Rows are points. The points of each table are mixes of a few directions, plus a little noise. Count the directions of each table, and those that both share. Where both have some left over, give the other angles between the two spaces (their principal angles), to ten degrees, smallest first.

First (7 x 3)
[[ 1.1  0.2  2.5]
 [-1.4 -0.2 -3.8]
 [-3.7 -1.5  2.2]
 [-2.4 -1.2  5.6]
 [ 6.4  2.4 -2.6]
 [ 2.3  1.2 -5.8]
 [-2.2 -0.9  1.9]]
Second (7 x 3)
[[ 1.0  0.0  4.2]
 [ 0.2 -0.6  3.3]
 [ 1.2  1.4 -0.5]
 [ 3.0  5.3 -7.1]
 [-1.6 -1.2 -2.5]
 [ 0.2 -0.8  4.1]
 [-4.1 -4.3 -1.4]]
Directions: first 2, second 2, shared 1; angles 30

First (5 x 4)
[[-1.7 -2.0  5.9 -2.3]
 [ 1.9 -3.5 -5.3 -0.7]
 [-1.8  3.5  0.6 -0.3]
 [-1.6  0.9 -3.0 -2.8]
 [ 3.2  1.2  1.9  6.0]]
Second (7 x 4)
[[ 6.9 -7.6  5.5 -5.7]
 [ 1.2 -1.4  1.0 -0.9]
 [-2.2  2.3 -1.7  1.7]
 [-0.5  0.6 -0.4  0.4]
 [-0.1  0.4 -0.3  0.1]
 [-3.6  4.0 -3.0  3.1]
 [-1.5  1.7 -1.3  1.3]]
Directions: first 3, second 1, shared 0; angles 30

First (8 x 6)
[[-5.7  0.8 -0.7 -2.6 -3.3  2.4]
 [-2.0  0.4  0.0  0.9  3.7 -7.8]
 [ 3.0 -1.2  0.3  2.7  3.4 -4.2]
 [-2.4  4.5  0.3 -2.3  1.8 -5.8]
 [ 1.0  1.1 -0.1 -2.0 -3.7  6.9]
 [ 1.7 -1.6  0.1  1.3  0.6  0.4]
 [ 2.7  1.3  0.3 -1.4 -2.5  5.9]
 [ 1.8 -5.4 -0.5  3.4 -0.1  2.3]]
Second (9 x 6)
[[ -0.8   1.7   3.5   0.5   2.6   0.9]
 [ -0.8   1.7   3.4   0.6   2.4   0.8]
 [  3.3  -6.9 -13.8  -2.3 -10.4  -3.3]
 [  0.0   0.1   0.1   0.0   0.1   0.0]
 [ -0.6   1.3   2.5   0.4   1.8   0.6]
 [ -0.4   1.0   2.0   0.4   1.5   0.4]
 [ -0.8   1.6   3.1   0.5   2.3   0.8]
 [ -0.5   1.0   1.9   0.3   1.5   0.5]
 [  0.7  -1.4  -2.8  -0.4  -2.1  -0.7]]
Directions: first 3, second 1, shared 0; angles 70

First (7 x 8)
[[-1.3  0.0  1.5  2.2  0.2  5.0  0.9  0.0]
 [-0.8 -0.6  1.7  1.3  0.8  4.1  1.1  0.0]
 [ 0.3  1.8 -2.8 -0.2 -2.3 -4.8 -1.8  0.1]
 [-0.8 -3.7  5.7  0.6  4.6 10.0  3.8 -0.2]
 [ 1.1 -1.1  0.1 -2.3  1.2 -2.5  0.2  0.0]
 [ 1.5 -1.2 -0.3 -3.0  1.3 -3.9 -0.1 -0.1]
 [-0.2  4.7 -5.9  1.4 -5.8 -7.9 -4.0  0.2]]
Second (9 x 8)
[[-0.4  1.5 -1.0  4.2 -1.8 -0.4 -1.0 -0.2]
 [ 1.9 -2.9  0.8  0.3  2.4 -4.9  1.4  1.8]
 [ 2.4 -1.6 -0.9  0.8  1.0 -8.1  0.3  1.4]
 [-4.7  5.4 -4.3  0.8 -7.0  2.4 -0.8  3.5]
 [ 2.8 -1.9  0.9 -3.8  3.2 -3.2 -1.2 -3.5]
 [-0.5  2.2 -0.9 -1.1 -1.3  2.0 -2.2 -2.8]
 [-1.5  1.3  0.8  5.4 -1.2  5.0  0.2 -0.2]
 [-1.4 -2.9  1.5 -8.2  2.1  2.0  4.5  4.9]
 [ 1.0 -1.0  3.1  1.3  2.7  5.2 -0.8 -4.7]]
Directions: first 2, second 4, shared 2

First (10 x 9)
[[ 0.0 -2.2 -1.1 -1.4  2.0 -0.6  3.1 -1.5  4.7]
 [ 0.7 -0.2  1.3  1.8 -3.7  1.1 -1.5 -1.0  1.2]
 [-6.3 -1.7 -1.4 -1.9 -0.4  1.8 -3.9 -1.9 -1.1]
 [ 3.0 -0.5 -4.1  2.2  3.4 -2.0  2.2  3.2  2.8]
 [ 1.7  2.2 -2.6  2.6  1.7 -1.1 -1.6  4.6 -3.9]
 [-4.0 -1.3  1.2 -5.1  2.3  0.4  1.7 -3.2  0.1]
 [ 4.4  0.6 -4.6  7.2 -1.3 -0.9 -2.5  5.3  1.4]
 [ 3.8 -0.4 -0.4 -0.5  3.2 -2.1  5.5  0.5  3.7]
 [-5.0 -0.5  4.5 -4.1 -2.9  2.4 -1.8 -5.0 -1.9]
 [ 1.5  4.2  7.2 -0.8 -4.1  1.1 -1.1 -1.0 -7.0]]
Second (8 x 9)
[[ 0.8  0.4 -3.4  0.9  3.2 -0.6 -1.0  1.1  0.5]
 [ 5.1  0.1 -1.4 -4.1 -0.2  0.2  4.3 -4.2  0.1]
 [-1.3  0.4 -4.2  4.6 -0.6 -1.8  1.6  2.2 -2.1]
 [-0.9 -1.8 -1.1 -2.9  2.0 -0.6  1.3  2.8 -0.1]
 [-2.7  0.8  4.7  3.3 -6.2 -0.1  2.5 -2.0 -1.9]
 [-0.3 -1.3  4.3 -4.4 -3.2  0.3  5.3 -2.0 -0.9]
 [ 2.1 -1.9 -4.8 -3.0  2.6  1.3 -5.1  3.6  0.7]
 [-2.8  3.2  5.7  5.4  2.2  1.3 -9.1 -1.5  3.9]]
Directions: first 4, second 5, shared 2; angles 60, 80

First (11 x 11)
[[-2.4  3.1  1.7 -3.1  3.4 -3.0 -1.0  3.8  5.9 -0.8 -0.4]
 [ 1.4 -1.9 -1.0  1.9 -2.1  1.7  0.7 -2.2 -3.6  0.4  0.2]
 [ 1.3 -1.5 -0.9  1.6 -1.7  1.6  0.3 -1.8 -3.0  0.4  0.2]
 [-0.8  1.0  0.6 -1.0  1.1 -1.0 -0.4  1.1  1.7 -0.3 -0.1]
 [-3.6  4.5  2.5 -4.5  5.0 -4.3 -1.6  5.4  8.3 -1.0 -0.4]
 [ 2.3 -2.9 -1.6  2.9 -3.1  2.9  0.9 -3.5 -5.4  0.6  0.2]
 [ 3.2 -3.9 -2.1  4.1 -4.4  3.9  1.3 -4.8 -7.3  1.1  0.2]
 [ 3.0 -3.8 -2.0  3.8 -4.2  3.7  1.2 -4.4 -7.1  0.9  0.2]
 [-2.4  3.0  1.8 -3.1  3.4 -3.1 -1.1  3.7  5.8 -0.8 -0.3]
 [-3.3  4.0  2.3 -4.2  4.7 -4.1 -1.3  4.8  7.8 -1.0 -0.4]
 [ 1.5 -1.7 -0.9  1.7 -2.0  1.7  0.7 -2.2 -3.5  0.6  0.1]]
Second (10 x 11)
[[-0.4  4.6  2.2  3.4 -3.9  1.1  0.7  7.4 -1.4 -0.5 -0.8]
 [ 2.5 -1.8  1.2  1.5 -1.6  3.5 -0.6 -1.8  0.8  0.6  2.5]
 [-0.1 -4.2  1.1 -0.8  2.9  0.9  3.9 -1.8  0.8 -1.1  1.2]
 [-1.4 -3.5 -5.1 -3.2  3.3 -3.8 -0.1 -7.0 -3.4  0.3 -2.6]
 [-0.6  8.9  3.4  1.8 -3.9 -0.1 -3.9  9.8  3.7  0.3 -0.2]
 [ 3.0 -5.5  0.8  2.6 -1.2  4.6  2.9 -4.1 -2.3  0.1  2.5]
 [-0.5  3.0 -2.5  0.7 -2.5 -1.5 -2.5  0.6 -3.2  0.8 -2.3]
 [ 0.7  3.8 -0.5 -0.6 -1.7 -0.5 -5.3  0.7  2.4  1.3  0.2]
 [-1.2 -4.4 -2.9 -1.6  3.1 -1.9  3.2 -4.8 -3.3 -0.6 -1.6]
 [-2.0 -0.9  2.2 -3.6  5.5 -1.9  1.7  1.1  6.0 -1.4  1.0]]
Directions: first 1, second 4, shared 1

First (9 x 14)
[[ 4.2  5.9 -0.9  4.5  2.4 -4.2 -1.9 -5.4 -6.5  7.5 -1.0 -0.4  5.4 -0.1]
 [-3.8 -5.5 -1.2 -4.5 -1.1  4.1  0.4  2.9  4.1 -5.7 -0.1  0.5 -5.9 -1.2]
 [ 3.7  4.9 -1.2  3.7  2.3 -3.4 -2.0 -5.0 -5.9  6.7 -1.2 -0.5  4.0 -0.5]
 [ 0.3  0.9  2.1  1.2 -0.8 -0.9  1.6  1.4  1.1 -0.4  1.3 -0.2  1.9  1.4]
 [ 0.8  2.1  6.4  2.9 -2.5 -2.1  4.2  5.0  3.9 -1.6  3.3 -0.5  5.2  4.1]
 [-0.5 -1.0 -1.0 -1.0  0.2  0.7 -0.6 -0.3 -0.1 -0.4 -0.6  0.1 -1.4 -0.6]
 [-2.9 -4.0  1.3 -2.8 -1.9  2.7  1.8  4.1  4.8 -5.3  1.1  0.2 -3.2  0.5]
 [ 0.5  0.6 -1.2  0.3  0.9 -0.2 -1.1 -1.6 -1.7  1.6 -0.7  0.0  0.0 -0.6]
 [-2.5 -4.2 -4.1 -4.1  1.0  3.4 -2.3 -1.2 -0.1 -2.1 -2.0  0.6 -6.1 -3.0]]
Second (9 x 14)
[[-4.7 -2.1  1.0  1.8 -3.5 -0.9  2.4  2.8  0.2 -3.5  0.4  2.7  0.4 -0.1]
 [-0.4 -0.9 -2.1  0.4  1.7  0.3  2.8  1.3  3.9 -0.9 -0.8 -2.8  2.5 -0.3]
 [ 4.0  1.9 -2.9 -1.2  4.0  0.6 -2.5 -3.9 -1.3  4.2 -1.4 -2.6 -0.1 -0.9]
 [-3.8 -1.3 -1.7  2.4 -1.5 -1.5  1.4  0.1 -1.9 -1.0 -1.1  1.9  1.3 -1.5]
 [-0.4 -1.4 -2.9  1.3  2.8  0.1  6.2  3.4  8.3 -2.0 -0.9 -5.7  5.9  0.3]
 [ 4.4  3.2 -1.9 -1.0  3.0 -0.1 -5.8 -6.4 -6.5  6.2 -1.4  0.3 -2.2 -1.4]
 [ 0.6  1.1  3.0  1.0 -1.4 -0.9  0.8  1.6  0.4 -0.3  1.6  0.5  1.4  1.6]
 [ 3.3  0.1  1.7 -6.1  0.2  3.6 -8.0 -3.8 -4.5  1.9  0.8  2.6 -9.5 -0.4]
 [-3.1 -0.9  5.7  1.4 -5.2 -0.9  2.5  5.0  1.5 -4.3  2.9  3.2  0.4  2.5]]
Directions: first 2, second 4, shared 2

First (8 x 18)
[[ 3.8  2.2 -2.8 -4.6 -1.0 -0.3 -2.1  1.6 -1.1 -0.2 -0.9  1.7 -2.3  1.2
   4.2 -2.1 -0.6 -1.3]
 [-1.3  3.8  2.9  2.9 -3.6  2.0  3.7  0.0  5.4  1.5 -3.3 -1.1 -2.9  0.5
  -2.7  5.4  0.5  1.6]
 [ 4.1  8.2 -1.1 -3.5 -5.7  1.9  1.4  2.5  4.9  1.3 -5.6  1.4 -6.7  2.4
   2.9  3.6  0.0  0.3]
 [-5.4 -2.6  4.5  6.9  0.7  0.9  3.6 -2.2  2.3  0.6  1.0 -2.5  2.5 -1.5
  -6.3  3.9  0.9  1.9]
 [-0.9 -3.7 -0.2  0.5  2.9 -1.1 -1.3 -0.8 -2.8 -0.8  2.7 -0.3  2.7 -1.0
  -0.5 -2.3  0.0 -0.6]
 [ 3.5  1.6 -3.4 -4.8 -0.4 -0.7 -2.5  1.6 -1.6 -0.3 -0.6  1.9 -1.8  0.8
   4.4 -2.8 -0.7 -1.5]
 [-4.5 -3.5  3.2  5.2  1.9  0.1  1.7 -1.9  0.2  0.1  1.9 -1.8  3.2 -1.6
  -4.9  1.6  0.6  1.0]
 [ 0.5 -6.2 -2.7 -2.5  5.5 -2.5 -4.6 -0.5 -7.2 -1.8  4.9  1.0  4.7 -1.4
   2.3 -7.0 -0.6 -2.2]]
Second (11 x 18)
[[11.6  0.8 -0.9 -9.5 -5.2  1.4 -1.0 -4.4 -1.9 -2.8 -4.0  6.9 -3.5  5.4
  12.6 -1.5 -1.1  1.1]
 [ 2.6  1.9 -3.6 -9.7  0.7  3.7 -1.9 -0.8 -1.0  0.6 -0.6 -0.8 -1.0 -0.2
   3.5  1.6 -2.7  1.1]
 [-6.3 -0.1 -1.6 -2.0  4.3  1.6 -0.2  1.7  1.8  0.4  3.5 -5.0  1.4 -2.8
  -4.6  2.7 -1.9  0.6]
 [ 2.9 -5.3  4.2  3.2 -4.2 -3.5  0.9 -3.3  3.9 -4.2 -0.9  3.4 -1.7  4.3
   3.4  0.2  5.1 -3.0]
 [ 0.0 -0.6  1.8  4.2 -0.7 -1.9  1.2  0.1  0.2 -0.7  0.2  1.4  0.2  0.9
  -0.2 -1.3  0.7  0.1]
 [-1.3  0.7 -2.3 -3.7  1.2  2.4 -1.9  0.6 -0.2  2.7 -0.5 -3.1  0.3 -2.4
  -2.1  1.9  0.3 -1.2]
 [-3.5  3.4 -1.5  2.9  2.5  1.0 -0.2  3.2 -2.8  3.9  0.3 -2.6  1.9 -3.7
  -5.2 -1.0 -1.8  1.1]
 [ 0.3  2.1  1.6  6.9 -0.4 -2.1  1.7  1.6 -2.5  0.3 -0.1  2.7  1.0  0.3
  -0.6 -3.6 -1.3  2.0]
 [-0.2 -3.2  4.1  4.8 -1.1 -3.9  3.1 -1.5  3.0 -5.7  2.3  3.2 -0.4  3.9
   2.6 -1.1  0.5  0.9]
 [-3.4  2.2 -1.3  2.5  2.2  0.8 -0.5  2.6 -1.8  3.4  0.2 -2.7  1.6 -3.4
  -5.0 -0.3 -0.9  0.3]
 [-2.9 -1.9 -0.3  0.3  0.6  0.6 -1.4  0.4  1.7  2.1 -0.2 -3.5  0.4 -2.1
  -4.3  2.4  3.1 -3.1]]
Directions: first 2, second 4, shared 0; angles 30, 80

First (9 x 20)
[[ 0.1  0.2 -1.0  0.7  2.0  3.2 -0.2  1.3 -0.4  2.3 -0.6  1.2  1.0  1.8
  -1.2 -0.6  0.5 -0.5 -2.2 -1.1]
 [-0.9 -7.3  1.3  5.4 -1.6 -3.9  0.4 -7.7  0.5  0.0  0.6 -0.6  2.0 -4.3
   3.6 -3.6 -0.9 -0.6  3.9  1.9]
 [ 2.0  7.0  0.4 -5.0 -2.4 -2.0 -0.7  3.6 -0.4 -4.0  0.4 -1.3 -5.0  1.6
  -2.3  4.3  0.1  1.1 -0.7  0.6]
 [ 2.8  5.7 -0.4 -1.3 -0.1  0.5 -1.5  2.4 -0.8 -0.8 -0.6  0.2 -3.9  3.5
  -3.2  1.9  0.4  0.6 -3.1  0.0]
 [-3.9 -8.0  0.0  2.3  0.7  0.2  2.2 -3.2  1.5  1.7  0.7  0.2  5.7 -4.3
   4.6 -3.1 -0.3 -0.9  4.0 -0.1]
 [ 1.3 -0.3 -0.5  2.4  1.5  1.5 -0.8 -0.7 -0.5  1.9 -0.6  1.0  0.1  1.6
  -1.1 -1.1  0.2 -0.1 -2.0 -0.5]
 [-6.2 -2.0  1.4 -7.8 -4.5 -5.2  3.9  2.0  2.7 -6.3  2.8 -3.7  2.1 -8.0
   5.8  3.4 -0.7  0.8  8.7  1.1]
 [ 3.6 -0.9  0.6  5.7  0.3 -1.3 -2.4 -4.9 -1.3  1.4 -0.9  0.9 -2.4  2.0
  -1.7 -2.4 -0.3 -0.3 -2.3  1.4]
 [ 1.1  5.2 -2.4 -2.1  3.9  7.2 -0.9  6.8 -0.9  3.7 -1.8  2.3  0.4  5.8
  -4.4  1.4  1.1 -0.2 -6.2 -3.1]]
Second (10 x 20)
[[ 2.8 -0.6 -1.1  4.5 -1.0 -1.2 -0.6 -0.3 -0.3  5.0  1.5  1.4  2.6 -1.8
   1.7 -0.9 -1.4  0.7 -0.1  1.5]
 [-4.6 -3.6  0.2  1.9 -4.4 -1.6 -1.6 -3.0 -4.6 -2.0  0.9  7.0 -1.4 -0.9
  -2.2 -1.8  1.5  0.3 -3.1 -3.1]
 [ 1.1 -4.1  0.0  5.4 -0.8  0.4 -1.7 -3.1  1.6  3.3  0.6  2.4 -3.0  0.0
   2.8  0.9 -3.4 -0.4 -1.0  0.7]
 [-2.1  0.6 -2.1 -4.1  4.9  5.1  4.0  7.0  1.8  4.2 -0.1 -2.7 10.5 -2.0
   2.2 -0.9  1.2 -0.3  2.6 -1.1]
 [ 2.3  0.8  1.7  0.6  4.1  0.9 -0.7 -4.5 -0.3 -3.6 -3.5 -3.6 -2.8  4.4
  -4.2 -3.3  2.6 -1.4 -0.9  0.4]
 [-2.1 -3.5 -0.3  0.2  0.6  1.5  1.0  0.2  1.9  1.4  0.4  0.3  1.6 -1.5
   3.0  0.5 -1.5 -0.4  1.3 -0.4]
 [ 2.2  0.9  0.2  0.4  4.8  4.7 -1.2 -0.3  2.0  0.2 -2.9 -1.6 -4.3  5.7
  -1.9  0.9 -0.6 -1.4 -3.1 -0.6]
 [10.5 10.7 -0.9  1.5 -3.8 -5.9 -2.2  3.6 -0.3  3.3  2.7 -2.1 -3.5  0.1
  -0.5  4.0 -2.7  2.9 -0.3  5.4]
 [-4.8  3.3  0.4 -9.5 -2.0 -1.2  2.5  5.5  0.3 -5.8  0.9 -2.1  0.4 -2.3
   0.3  3.5  1.5  0.7  3.0 -1.1]
 [-5.2 -4.5  1.8 -0.8 -2.3 -2.9  0.4 -5.1 -2.2 -5.9 -0.3  1.1 -0.2 -2.1
  -1.0 -3.0  2.6 -0.5  1.6 -1.4]]
Directions: first 3, second 6, shared 3
